Each row of a before or after table is a point. The points were changed in one or more steps. Then noise was added and the rows were shuffled. The steps act on columns, c1 being the first. Name the steps. A step turns or swaps two columns, mirrors them in a line or flattens them onto one, adds a multiple of one to another, or multiplies or shifts one. Angles are multiples of 10 degrees, from the lower column toward the higher: turns from -170 to 170, lines from 10 to 170 but not 90. Use the fewest steps. Two steps may share a column if one is a turn and the other turns, adds or multiplies; they go together, in the order done. Otherwise the lowest column goes first.

Before (11 x 2):
array([[-0.39,  0.22],
       [ 0.05,  0.09],
       [ 0.59,  0.15],
       [-0.42, -0.37],
       [-0.08, -0.64],
       [ 0.31, -0.46],
       [ 0.41,  0.27],
       [-0.26,  0.21],
       [-0.40, -0.54],
       [ 0.12, -0.34],
       [-0.41,  0.24]])
After:
array([[-0.37,  0.42],
       [-0.32, -0.37],
       [ 0.35,  0.42],
       [-0.20,  0.32],
       [ 0.29,  0.62],
       [-0.05,  0.67],
       [ 0.41, -0.17],
       [-0.55, -0.25],
       [-0.02, -0.12],
       [ 0.47, -0.21],
       [ 0.25, -0.13]])
Steps: turn c1 and c2 by -170 degrees

Before:
array([[ 0.29,  0.54, -0.03],
       [-0.73, -0.20, -0.07],
       [ 0.26, -0.02,  0.00],
       [ 0.46, -0.46,  0.17],
       [ 0.39, -0.46, -0.21],
       [ 0.30, -0.21, -0.16],
       [-0.12, -0.06, -0.01],
       [ 0.42,  0.50, -0.19],
       [ 0.21, -0.14,  0.12],
       [ 0.17, -0.15,  0.04],
       [-0.74,  0.18, -0.22],
       [ 0.26, -0.20,  0.61],
       [-0.28,  0.18,  0.38]])
After:
array([[ 0.34, -0.30, -0.67],
       [-0.77,  0.28, -0.73],
       [ 0.17, -0.27, -0.49],
       [-0.10, -0.07, -0.47],
       [-0.29,  0.27, -0.12],
       [ 0.23,  0.01, -0.53],
       [ 0.44,  0.80, -0.73],
       [-0.71, -0.30, -0.58],
       [ 0.21, -0.30,  0.08],
       [ 0.31,  0.82, -0.52],
       [ 0.37, -0.75, -0.66],
       [ 0.44, -0.74, -0.29],
       [ 0.17, -0.20, -0.37]])
Steps: multiply c2 by 1.6; shift c3 by -.50

Before, 14 rows:
array([[ 0.13, -0.31, -0.27, -0.18],
       [-0.17,  0.27, -0.16, -0.42],
       [-0.41,  0.56, -0.12,  0.58],
       [-0.20,  0.34, -0.02, -0.23],
       [-0.10,  0.48, -0.46, -0.03],
       [-0.13,  0.21,  0.42, -0.36],
       [ 0.23,  0.00, -0.31,  0.01],
       [-0.34,  0.47, -0.20,  0.85],
       [-0.14,  0.62, -0.16,  0.80],
       [-0.19, -0.05, -0.35, -0.06],
       [-0.49,  0.69,  0.34, -0.83],
       [ 0.15,  0.25, -0.20, -0.29],
       [ 0.52, -0.14, -0.07,  0.02],
       [ 0.42, -0.02, -0.86, -0.05]])
After (14 x 4):
array([[-0.17,  0.40, -0.18,  0.01],
       [-0.17,  0.40, -0.05,  0.01],
       [ 0.24, -0.38, -0.23,  0.00],
       [-0.25,  0.28,  0.31,  0.00],
       [-0.60,  0.89,  0.17, -0.02],
       [-0.24,  0.56, -0.28,  0.08],
       [-0.10,  0.78, -0.20, -0.03],
       [ 0.05,  0.63, -0.43, -0.01],
       [ 0.20,  0.38, -0.11,  0.02],
       [ 0.32, -0.01, -0.23,  0.02],
       [-0.34,  0.73, -0.27,  0.05],
       [ 0.51, -0.14,  0.09,  0.02],
       [-0.01, -0.05, -0.42,  0.01],
       [ 0.66, -0.01, -0.70,  0.00]])
Steps: turn c1 and c3 by 20 degrees; multiply c2 by 1.3; multiply c4 by 0

Before:
array([[ 0.81,  0.00,  0.17,  0.11, -0.25,  0.15],
       [-0.22,  0.20, -0.70,  0.14, -0.31, -0.33],
       [-0.38,  0.12,  0.14, -0.07, -0.24, -0.09],
       [-0.24, -0.65,  0.06,  0.27, -0.41,  0.08],
       [ 0.58,  0.20, -0.11, -0.20, -0.37,  0.14],
       [ 0.42, -0.18,  0.04, -0.19, -0.08,  0.24],
       [-0.14,  0.11, -0.04,  0.45, -0.37,  0.18],
       [-0.38, -0.26,  0.11,  0.32, -0.27, -0.02],
       [-0.37,  0.30,  0.06,  0.09, -0.26, -0.41],
       [ 0.12,  0.29, -0.02,  0.38,  0.11, -0.29],
       [-0.42,  0.12, -0.10,  0.46,  0.49,  0.25],
       [-0.24,  0.11,  0.16,  0.34,  0.58,  0.27],
       [-0.11,  0.26, -0.11,  0.17,  0.59, -0.27]])
After:
array([[ 0.52, -0.22, -0.27,  0.40, -0.39,  0.09],
       [-0.23, -0.21,  0.74,  0.29, -0.32, -0.35],
       [-0.10, -0.27,  0.40, -0.20,  0.66, -0.30],
       [ 0.43,  0.20, -0.42,  0.25, -0.08,  0.27],
       [-0.09, -0.11,  0.87, -0.69, -0.33,  0.20],
       [ 0.80, -0.06,  0.08, -0.35, -0.25,  0.14],
       [-0.26, -0.11,  0.56, -0.70,  0.58,  0.29],
       [ 0.17, -0.27,  0.69, -0.59,  0.10, -0.29],
       [-0.42, -0.13,  0.93, -0.64,  0.57,  0.30],
       [-0.34, -0.31,  0.10, -0.18, -0.26, -0.40],
       [-0.21,  0.63,  0.50, -0.46, -0.39,  0.11],
       [-0.44, -0.04, -0.18, -0.04, -0.21, -0.06],
       [-0.39,  0.28,  0.51, -0.68, -0.26, -0.04]])
Steps: multiply c2 by -1; multiply c4 by 2.5; turn c3 and c4 by -130 degrees

Before, 11 rows:
array([[ 0.09,  0.04,  0.22, -0.27,  0.23, -0.01,  0.10, -0.11],
       [ 0.32, -0.13,  0.12, -0.24, -0.09, -0.12, -0.11, -0.18],
       [ 0.02, -0.32, -0.11, -0.20, -0.02, -0.08,  0.33, -0.25],
       [-0.15,  0.19,  0.26,  0.18, -0.26,  0.38,  0.08,  0.09],
       [-0.17,  0.13, -0.01,  0.18, -0.30, -0.04,  0.39,  0.18],
       [-0.03, -0.18,  0.16, -0.09,  0.08, -0.15,  0.11, -0.16],
       [-0.25,  0.04,  0.38,  0.12, -0.39,  0.33,  0.13,  0.19],
       [ 0.27, -0.01,  0.04, -0.30,  0.01,  0.04,  0.42,  0.04],
       [ 0.20,  0.08, -0.18, -0.26,  0.10,  0.23,  0.08,  0.23],
       [ 0.27, -0.45,  0.22, -0.16,  0.08, -0.17, -0.07,  0.00],
       [ 0.12, -0.03,  0.01,  0.29, -0.16,  0.19,  0.34,  0.06]])
After (11 x 8):
array([[ 0.30,  0.17,  0.31, -0.23, -0.06,  0.01,  0.08, -0.22],
       [ 0.10, -0.11,  0.54, -0.28, -0.26,  0.04, -0.10,  0.05],
       [ 0.20, -0.12, -0.45, -0.28,  0.05, -0.08, -0.05,  0.31],
       [-0.15, -0.22,  0.65,  0.17,  0.24, -0.37,  0.00,  0.11],
       [-0.17, -0.37, -0.03,  0.18,  0.34,  0.02, -0.39, -0.07],
       [ 0.12, -0.20,  0.03,  0.29,  0.18, -0.19, -0.41,  0.03],
       [-0.02,  0.09,  0.39, -0.08, -0.15,  0.10, -0.21, -0.15],
       [ 0.27, -0.26,  0.08, -0.30,  0.01,  0.00, -0.49,  0.05],
       [ 0.02,  0.07, -0.26, -0.20, -0.15, -0.03, -0.53, -0.22],
       [-0.25, -0.11,  0.94,  0.15,  0.42, -0.33, -0.14,  0.08],
       [ 0.27,  0.43,  0.56, -0.16, -0.08,  0.15, -0.15, -0.05]])
Steps: multiply c7 by 1.3; turn c2 and c7 by 150 degrees; multiply c3 by 2.5; turn c5 and c8 by -140 degrees; turn c6 and c8 by 150 degrees
